Each row of a before or after table is a point. The points were changed in one or more steps. Then noise was added and the rows were shuffled. The steps act on how far a point lies along the listed directions, d1 being the first. What was done? A step turns or swaps two directions, mirrors them in a line or flattens them onto one, adds a multiple of one to another, or multiplies one. Angles are multiples of 10 degrees, from the lower direction toward the higher: turns from -170 to 170, lines from 10 to 170 but not 90. Use the fewest steps. Two steps may share a direction if one is a turn and the other turns, adds or multiplies; they go together, in the order done. Otherwise the lowest direction goes first.

Directions:
(1): [ 2.5  0.6 -6.2]
(2): [-4.2  5.0 -1.2]
(3): [4.5 4.3 2.2]
Before (8 x 3):
[[-1.8  1.8 -2.4]
 [-1.4  3.7  1.8]
 [-4.2 -2.6  1.5]
 [-4.9  1.6 -4.0]
 [ 0.7  9.5  5.0]
 [-3.3 -3.0 -0.1]
 [ 9.3  5.2 -5.0]
 [-0.9  7.0 -4.3]]
After (8 x 3):
[[ 9.8  2.2 -5.2]
 [-3.9 -1.1 -0.2]
 [ 2.9  0.6  4.7]
 [ 0.7  0.6 -4.8]
 [-0.7 -0.1  1.9]
 [-4.1 -1.0  1.2]
 [-1.6  0.1 -2.4]
 [-4.0 -0.9 -4.0]]
Steps: flatten d2 and d3 onto the line at 120 degrees

Directions:
(1): [ 4.7 -3.6 -4.9  0.1]
(2): [ 2.2  4.2 -0.8  6.0]
(3): [-1.2  4.8 -4.7 -3.5]
(4): [ 5.6  2.4  3.5 -3.2]
Before (8 x 4):
[[-0.3  0.4 -1.8 -3.4]
 [ 3.0  4.7  3.4  2.8]
 [-6.6 -0.4 -0.1  1.9]
 [-1.6 -0.2 -1.4  5.7]
 [ 3.8 -3.8  0.8  1.6]
 [ 9.2 -2.6  0.7 -0.2]
 [-4.9 -2.4 -1.8 -0.2]
 [-1.9 -1.4 -5.2 -3.0]]
After (8 x 4):
[[-0.2 -0.4 -1.2 -2.6]
 [-1.4 -4.3 -2.5 -1.2]
 [-4.9 -1.6 -2.5 -0.8]
 [-7.3  3.1 -3.7 -0.4]
 [ 4.8 -7.2  4.2  4.2]
 [10.8 -8.3  6.5  4.2]
 [-1.5 -0.2 -1.3  5.6]
 [ 2.5  6.9  1.2  1.0]]
Steps: add -1.5 times d1 to d3

Directions:
(1): [ 3.8 -5.7  3.8  2.1 -2.9  6.5 -0.7 -0.9]
(2): [4.4 6.4 6.2 0.2 1.1 0.4 0.9 4.1]
(3): [-2.3 -2.3  3.5  3.5  2.9 -3.1 -7.8  1.8]
(4): [-3.1  0.5 -3.5  0.4  3.5  6.6 -0.4  6.3]
(5): [-4.9  4.9  2.2  3.2  0.3  4.1 -0.5 -6.2]
Before (9 x 8):
[[-4.7  4.6 -0.7 -2.6  3.6 -3.4  0.5  0.0]
 [ 1.1  3.3  2.8  2.3 -1.0  5.9  2.2 -1.1]
 [ 8.4  2.9  5.6 -2.4 -3.1  3.6  6.3  4.0]
 [-0.3  0.9  4.2  3.9  1.6 -6.1  0.3 -6.6]
 [ 9.5 -0.9  0.3 -3.2 -5.5  2.7  8.9  2.0]
 [-3.1  2.2 -6.1 -3.6  0.6 -6.2 -0.1 -0.7]
 [ 1.5  4.7  3.3 -2.3 -0.7 -7.2  1.1 -5.9]
 [ 4.7 -1.5  2.6 -0.4 -1.8 -3.0  1.3  0.6]
 [ 5.7  1.1 -0.9 -2.3  0.4  2.2  4.8  6.6]]
After (9 x 8):
[[ 4.6 -4.8 -3.1 -2.8 -3.4 -3.7  4.2 -2.4]
 [-6.1 -0.4 -2.7  4.5  6.3  3.0 -0.4  1.2]
 [-0.3 -4.9 -3.5 -0.2 -0.1  1.1  0.5  2.7]
 [-7.0  0.6 -7.1 -1.7  4.2  3.0  0.0  1.0]
 [ 4.6 -6.5 -6.1 -3.3 -5.3  4.1  8.0  0.0]
 [-0.6 -1.2  0.1  1.9 -2.9  3.2  1.8 -6.3]
 [ 0.6 -9.0 -5.3 -3.0 -5.6  1.9  4.6 -4.7]
 [-1.1  6.7 -3.1 -3.5  2.6 -3.9  0.5  4.2]
 [-4.4  4.1 -0.7 -2.7  3.0 -4.5  0.5 -1.3]]
Steps: turn d2 and d4 by -160 degrees

Directions:
(1): [ 1.1 -3.2  1.1  7.9 -4.1  1.5 -1.4 -3.8 -0.6  6.9  1.7]
(2): [ 2.6  1.2 -5.9 -1.0 -3.4  2.1 -2.4 -6.2  4.3 -4.8  4.0]
Before (13 x 11):
[[  2.0   0.9  -1.7  -0.7   1.2   0.1  -1.1  -0.6   0.5  -4.4  -0.5]
 [  1.5  -3.3  -1.1   4.3  -2.4   1.0  -3.4  -0.5   1.2   7.5  -0.1]
 [  0.1   0.3   2.3  -2.4   3.0  -2.4   1.8   0.7  -0.1  -0.2  -2.1]
 [  2.2  -4.0   1.1   8.3  -1.1   3.0   0.2  -6.8   0.3   3.7  -1.0]
 [  0.7  -2.6   3.2   4.7  -1.4   2.5   1.2   0.0  -0.4   6.5   0.1]
 [  1.6  -5.0   1.0   8.1  -4.4  -0.8  -0.8  -3.9   0.0   5.5   3.0]
 [ -1.6   3.7  -3.6  -9.7   6.3  -1.7   3.3   7.0   0.2  -7.4  -3.8]
 [ -1.4   3.6  -4.0  -7.9   1.2   1.7  -2.2   0.8   0.3 -10.8  -0.3]
 [  2.3  -1.2  -3.1   7.4  -6.0   6.5  -2.2  -7.0  -1.4   4.3   0.0]
 [  2.2  -2.7   0.4   7.9  -2.5   0.3  -1.1  -3.1  -3.3   7.1   0.6]
 [ -6.5   8.9  -2.0 -15.7  11.1  -4.5   2.9   8.9  -0.6 -15.8  -3.2]
 [  2.2  -2.8   0.3   8.0  -3.4   0.5   0.4  -6.0   2.1   4.9  -2.7]
 [  0.6  -2.3   2.3   5.0  -0.2  -0.2  -1.4   0.1  -1.6   5.5   4.2]]
After (13 x 11):
[[ 0.3 -0.9 -1.8 -1.1  0.4  0.5 -2.6  2.4  1.9  2.4 -1.8]
 [ 0.0  0.3 -2.8  0.0 -2.9  2.8 -3.6 -3.4 -0.3 -4.1  1.1]
 [-4.2  1.3  0.4  2.2  1.5 -0.9  0.0 -0.1 -2.0 -0.1  0.6]
 [-0.3 -0.3  1.7  0.6  2.5 -0.7 -0.9  2.4 -1.0  1.2  3.1]
 [ 1.1 -1.3  0.1  1.5  2.6  1.9  0.7 -3.5  1.2 -1.9 -3.0]
 [ 0.5 -0.6  2.2 -0.5  1.6 -1.9  1.1 -0.6 -0.1  1.2 -1.8]
 [ 1.6 -0.2 -1.0  1.3  0.0 -0.8  1.5 -2.7  2.1 -1.2 -4.1]
 [ 1.4  0.2 -0.5  0.1  1.4 -0.9  0.2  0.7 -2.6  0.9 -0.7]
 [ 2.5 -0.5 -1.6  1.2  0.4  0.7 -1.8 -2.0  0.8 -3.0 -0.1]
 [-0.2 -0.5  2.0 -0.9  1.1  1.0  2.3  2.3 -0.1  2.2 -1.2]
 [ 0.9 -1.9  0.1  0.3 -0.2 -2.5  0.2  0.0  0.5 -1.8  1.2]
 [-0.2 -0.6 -1.7  0.6  1.2 -0.2  1.3  2.6 -0.3  1.7 -1.6]
 [ 1.4  1.6 -4.0 -0.4 -2.0  4.4 -1.1 -3.2 -1.3 -2.1 -2.2]]
Steps: multiply d1 by 0

Directions:
(1): [-0.3 -1.5  8.3 -7.9  2.1 -1.1 -2.5 -1.8 -5.8  0.3 -2.7 -1.3  1.8 -3.6]
(2): [-6.0 -4.6  0.9  4.1 -2.8  5.9  2.3  0.4 -5.5  4.7 -4.6 -1.1 -2.1  2.2]
(3): [ 0.3  1.3  1.9 -1.5 -0.6  0.4  1.5  2.4  0.5 -7.8 -2.5 -6.7 -8.3  3.2]
(4): [-2.7 -0.8 -1.1 -2.2  3.7 -1.3 -0.7 -9.8  1.3  3.5  3.6  0.3 -6.8  2.8]
Before (8 x 14):
[[  5.2   1.7  -2.4   0.8   0.6  -2.7  -1.6   2.5   2.0  -3.6   0.1   2.9
    7.3  -4.7]
 [ -1.5  -2.8  -1.2   3.1   1.5   1.5  -0.2   0.1  -0.4   5.4  -0.4   2.3
    3.3   0.1]
 [ -0.5  -2.1  -2.0   1.6  -0.8   1.8   0.7  -0.4   0.0   4.1   0.3   2.2
    6.0  -1.2]
 [ -2.6   0.1   1.1  -6.0   6.2   0.4   0.6  -6.2  -3.0  -2.7   2.0  -6.0
  -12.0   4.6]
 [  4.4   1.4  -2.3   3.9  -0.3   0.9  -3.5   3.1   4.6  -3.7   2.4   3.0
    4.6  -1.0]
 [ -2.4  -0.1  -3.2   5.3  -6.7   6.3   6.2   8.8  -2.7   0.2  -4.0  -3.5
    2.9   2.4]
 [ -4.1  -1.9  11.2 -10.0   4.4  -1.6  -2.8 -10.4  -6.4   0.7   1.2  -3.4
   -4.0   0.0]
 [  0.3   1.5  -0.5   4.1  -4.3  -0.2   0.4   4.7  -3.7   3.1  -2.6   2.3
    5.3   2.6]]
After (8 x 14):
[[  0.9  -0.6  -2.6   1.3   0.3   0.5   0.3   0.0   1.8   3.1   1.9   2.6
    6.8  -1.0]
 [  4.4  -0.7   4.6  -1.5   1.7   0.4  -5.4   1.4  -0.2  -3.3   0.5   1.4
    5.9  -3.4]
 [  4.0   5.8  -6.3   3.1  -4.0  -0.9   4.6   8.4   4.9  -5.3   1.7  -2.0
    4.1   0.5]
 [-10.4  -5.5   2.0   3.9  -1.7   6.6   2.7  -7.6  -5.5   6.1  -0.6  -3.3
   -8.4   6.3]
 [ -3.9  -0.1  -1.2  -2.0   5.4   1.8   2.1  -5.4  -2.4  -1.8   1.3  -5.8
  -13.3   6.6]
 [  3.2   3.6  -2.4   2.5  -4.0  -3.2  -0.2   5.0  -0.2   0.2  -0.6   2.7
    5.6   1.3]
 [  0.5  -0.9  -2.4   3.2   1.9  -0.6  -1.2   0.3   2.6   3.9   2.2   2.7
    3.8  -0.1]
 [  2.1  -1.4   3.6  -2.3   0.3   0.2  -2.0   1.9  -4.0  -1.1  -4.0   1.9
    7.5  -5.1]]
Steps: turn d1 and d2 by 90 degrees

Directions:
(1): [ 4.3 -1.8  0.2  5.9  4.9 -5.6 -0.1 -0.2 -3.2 -1.4  4.9  1.6 -1.0 -5.1
 -3.5 -1.2  1.4  8.5]
(2): [-3.1  4.3  0.8  7.5 -4.9  0.1 -2.7 -0.5 -1.6  1.3 -7.0 -4.2  0.1  2.8
 -0.7 -3.3  6.3  4.5]
(3): [-0.7 -6.6 -3.3 -0.8 -1.9 -3.2 -6.1  3.1  5.5  0.8  0.7 -3.6 -3.4 -5.4
 -2.0 -2.4  5.7 -4.7]
(4): [ 2.3  0.2 -1.3 -4.1  6.0 -4.5 -3.4  4.6  0.1  2.5 -8.3 -4.2  2.6  0.7
 -0.7 -2.2 -6.3  2.6]
Before (11 x 18):
[[ -1.7  -0.3   4.5   1.2   1.0   0.1   0.3  -0.4  -2.0   0.9   2.1  -2.3
   -2.5   1.7  -3.3   0.7  -0.7   6.4]
 [  0.4  -4.8  -4.6   2.0  -3.0  -2.3  -2.3   0.5   3.0   0.8   1.3  -3.5
   -4.2  -8.6  -3.7  -0.4   7.0  -3.7]
 [ -1.2   0.2  -1.6  -5.3   6.2  -5.6  -2.9   3.3   2.6   4.2  -5.4  -5.8
    2.5   1.2   2.3  -4.0  -6.8  -0.2]
 [ -0.2   2.6   4.0  -3.2   3.8   4.1   3.7   2.4  -2.1   1.4  -5.1   3.9
    4.3   7.3   1.0   4.2  -6.0  -0.2]
 [  5.3  -7.0  -1.1   6.2   0.7  -7.8  -4.1   2.8   0.7  -0.5   2.9  -3.4
   -3.7  -9.0  -5.2  -5.5   2.3   2.9]
 [  1.5   3.7   1.6  -1.6  -1.6   4.0   4.9  -3.5  -0.1  -1.0  -1.9   3.8
    2.0   2.9   4.1   1.0  -4.1   0.7]
 [  1.6  -4.0  -1.2  14.5  -5.2  -6.0  -3.4  -1.9   0.4  -1.7   7.4  -1.7
   -7.8 -11.9  -6.3  -5.8  20.0   4.9]
 [  1.6  -1.0   0.2   1.0  -0.4  -1.9  -0.5  -1.0   0.2  -0.2   0.5   2.3
    1.0  -2.6   1.7   2.7  -0.8   0.4]
 [ -1.4  -0.2   0.4   0.7  -5.4   0.1  -4.4   0.7  -0.1   1.3  -4.7  -2.2
   -2.9   1.9  -0.6  -2.3   5.2  -2.1]
 [ -1.1   0.5   0.3  -2.3  -2.9   5.7   4.0   0.2   3.5   1.7   1.9   3.7
   -1.0   2.6   0.3   3.6  -0.9  -5.3]
 [ -2.0  -0.7  -0.2   0.7  -2.6   2.1  -2.4   3.2   3.6   2.2  -0.2  -3.6
   -3.7  -0.8   1.8  -1.0   5.7  -1.1]]
After (11 x 18):
[[  2.3  -0.8   0.9   2.1  -2.7   2.1   4.0  -4.5   1.0  -2.6   5.8   5.5
   -1.5  -2.5   1.9   0.8   1.7   0.4]
 [  0.6   0.1   0.2   2.6  -2.1  -1.8  -1.6  -0.9   0.4   0.3  -1.9   0.6
    1.0  -1.8   1.8   1.8   1.2   0.9]
 [  1.2  -1.6  -4.8  -3.0   1.7  -3.8  -3.6   3.9   2.1   3.4  -9.0  -7.2
   -0.2  -4.2  -2.6  -1.6  -0.9  -1.8]
 [ -4.5   0.0   4.3  -0.8  -3.0   3.6  -0.1  -0.7   0.2   1.2   0.5  -3.2
   -2.9   3.9  -1.8   1.2   0.9   1.2]
 [ -0.2   2.4   0.5   2.2  -3.5  -1.5  -3.9   3.7   0.0   3.3 -13.5  -8.9
    1.4   3.0  -0.7  -6.4  -2.3  -0.1]
 [  1.2  -0.4   4.5   3.3   1.9   3.6   5.9  -1.2  -3.2  -1.8   6.7   8.5
    0.5   1.6  -0.9   5.5   0.6   1.6]
 [ -0.2   5.7   2.3  -0.7   6.8  -2.1   4.6  -1.9  -3.6   1.6   0.3   0.4
    4.2   4.2   3.5  -0.9  -8.9   5.5]
 [  3.2  -4.0  -1.2   1.6   1.9  -1.2   1.4   2.0   3.1   0.9   6.1   3.4
   -3.0  -4.3  -3.8   1.4   1.4   0.5]
 [  1.1  -1.8  -0.6  -5.2   3.2   0.3  -1.7   5.3   3.5   2.6  -0.9  -3.2
   -1.8  -0.7   2.3  -0.1  -1.6  -1.2]
 [ -4.9  -0.3  -4.1  -5.4  -7.6  -0.9  -9.3   6.4   8.5   5.7 -17.3 -13.1
   -1.7   0.4   0.5  -7.0   7.7 -11.0]
 [  1.8  -2.5   0.0  -7.8   0.8  -0.4  -1.9   2.0   0.7   0.9  -2.0   0.7
   -1.5   1.2   0.6   0.5  -3.7  -5.1]]
Steps: turn d1 and d2 by 110 degrees; turn d3 and d4 by 70 degrees

Directions:
(1): [-2.5  6.3 -1.2  0.1 -3.3 -7.9  1.6 -0.4  0.2 -1.0  2.5  1.4  3.9 -3.4
  3.7 -2.0 -6.2 -3.0 -1.2  1.3 -7.8  3.5 -5.6 -4.7]
(2): [-2.7 -2.9 -8.9 -2.0  1.4  0.8 -5.1 -2.1 -5.4 -6.2  3.0 -1.4  3.1 -4.7
 -4.1  1.2  1.1 -2.5 -5.2  3.4  1.9  1.9  4.6 -4.4]
(3): [ 4.3  1.1 -0.6  7.5 -2.8 -4.5 -4.3  2.6 -1.5  4.8  8.0 -6.1 -3.3 -1.1
  0.3 -1.5  3.3 -2.1  0.9 -2.6 -3.7 -1.3  6.6  0.9]
(4): [ 1.2  1.7  0.6 -1.6 -3.3  0.9 -0.5 -2.1  1.1  1.8 -5.6 -4.5  1.7  0.0
 -4.5  2.9  1.1 10.7  1.1 -2.5 -5.8  3.4  4.0 -7.7]
Before (9 x 24):
[[ 0.1 -1.1  2.2 -2.3  0.2  3.1 -0.2 -1.0  0.4  0.4 -5.9 -0.8  1.4  1.9
  -3.6  1.3  2.8  4.7  0.6 -0.7  1.0  0.1  2.0 -4.0]
 [ 0.3  2.8  4.1 -0.5 -3.8 -4.1  2.3  0.6  3.5  3.6 -4.0 -0.9  1.7  1.2
   2.5 -0.4 -2.4  3.0  3.3 -1.6 -8.8  2.9 -3.1 -2.2]
 [ 0.1 -1.7  2.2 -1.3  0.4  3.3  0.8 -0.1 -0.6  2.8 -4.4 -1.1 -0.8  1.7
  -1.6  2.3  1.2  6.8  1.9 -1.3  0.5 -1.2  3.7  0.3]
 [ 3.9 -2.4  3.4  0.9  1.6  1.8  2.2  2.4  1.8  3.5 -1.7 -1.4 -3.2  4.3
   3.7 -0.4  2.6  1.4  0.6 -2.9  1.1 -3.2  0.1  3.2]
 [-3.1  2.8  1.8 -3.0  0.7 -5.1  3.9  0.3 -0.1 -1.0  0.7  4.7  0.7  0.1
   4.3 -0.8 -4.2 -5.2 -1.3  1.8  0.2 -0.3 -7.0  3.0]
 [ 0.5 -1.5  2.9 -2.4  4.1  3.9  4.6 -0.2  3.2  1.1 -4.7  3.6 -3.8  2.3
   0.1  0.5  0.7 -0.4  1.8 -0.5  4.8 -0.8 -1.1  5.0]
 [ 4.3  5.3  3.7  4.0 -5.2 -7.4  2.2  1.5  4.5  5.4  1.2  0.0 -0.6  0.5
   3.5 -2.4 -3.1  1.7  3.3 -3.0 -6.9  0.0 -3.7 -2.0]
 [ 0.4 -3.2 -3.1  0.0  0.2  4.8 -3.7 -2.1 -3.3 -0.3 -1.8 -2.4 -0.9 -1.8
  -7.2  2.9  4.1  2.0 -2.4  1.3  0.3  0.8  7.0 -1.5]
 [ 1.1 -0.8  1.8  0.3  2.3  2.4  1.5  1.0  2.3 -0.5 -1.3  1.2 -2.4  3.1
   1.2 -0.4  0.0  0.2  1.9  1.8  5.2 -1.5 -4.5  4.7]]
After (9 x 24):
[[  5.2  -5.6   4.2   0.0   3.1   6.6   1.7   2.1   2.2   4.3  -4.5  -2.6
   -4.7   6.1   0.8   1.3   6.0   5.4   1.3  -4.1   4.6  -4.4   3.5   4.6]
 [ -0.2  -6.5   2.7  -2.5   4.9   8.5   1.4   0.6  -0.7   1.0  -5.3   1.8
   -3.0   3.8  -1.3   2.4   3.2   3.7   1.9   0.0   9.3  -4.5   3.1   6.7]
 [  4.5  -4.9   3.0   2.5   4.8   5.9   0.8   2.1   2.0   4.6  -0.4  -0.5
   -8.6   3.7  -1.4   0.6   6.4  -1.2   2.8  -2.6   8.0  -4.2   6.1   9.5]
 [ -0.6  -5.4   2.5  -2.4   4.7   6.6   0.4   0.5  -0.2  -1.4  -4.4   2.9
   -1.1   3.8  -1.8   0.3   4.1  -1.4   0.1   1.1   9.1  -3.6   0.2   3.6]
 [  4.5  -2.4   2.0   4.2   1.4   3.1  -1.4   2.3   1.7   2.9   1.6  -3.2
   -5.6   4.0  -0.6  -0.2   4.6   1.7   3.0  -0.4   5.5  -3.3   2.2   6.2]
 [ -1.2   8.6   0.6   2.8  -4.5 -14.3   1.1   1.7  -0.9   2.7   7.8  -0.6
    1.0  -3.1   5.8  -2.8  -5.6  -6.4  -1.2  -0.2  -9.7   1.9  -4.3  -1.3]
 [ -3.5   5.7   3.4  -2.7  -3.6  -8.2   5.4   0.4   3.5   0.0  -2.5   4.4
    4.8  -0.7   7.2  -2.7  -8.6  -3.5   1.6   1.6  -9.9   4.1 -11.4  -2.3]
 [ -0.4  10.3   3.3  -0.7  -6.8 -11.3   6.1  -0.7   5.6   1.5  -2.3   4.2
    5.0  -1.9   5.8  -2.9 -10.2   1.8   1.7  -0.7 -11.8   4.0 -11.9  -7.5]
 [ -0.1  -8.4  -2.5  -3.0   4.8  12.0  -2.6  -2.2  -2.9  -2.2  -5.7   0.9
   -2.6   1.1  -8.5   4.3   6.3   1.8  -2.4   2.5   9.0  -1.8   6.5   3.6]]
Steps: multiply d1 by 2.5; turn d3 and d4 by 100 degrees
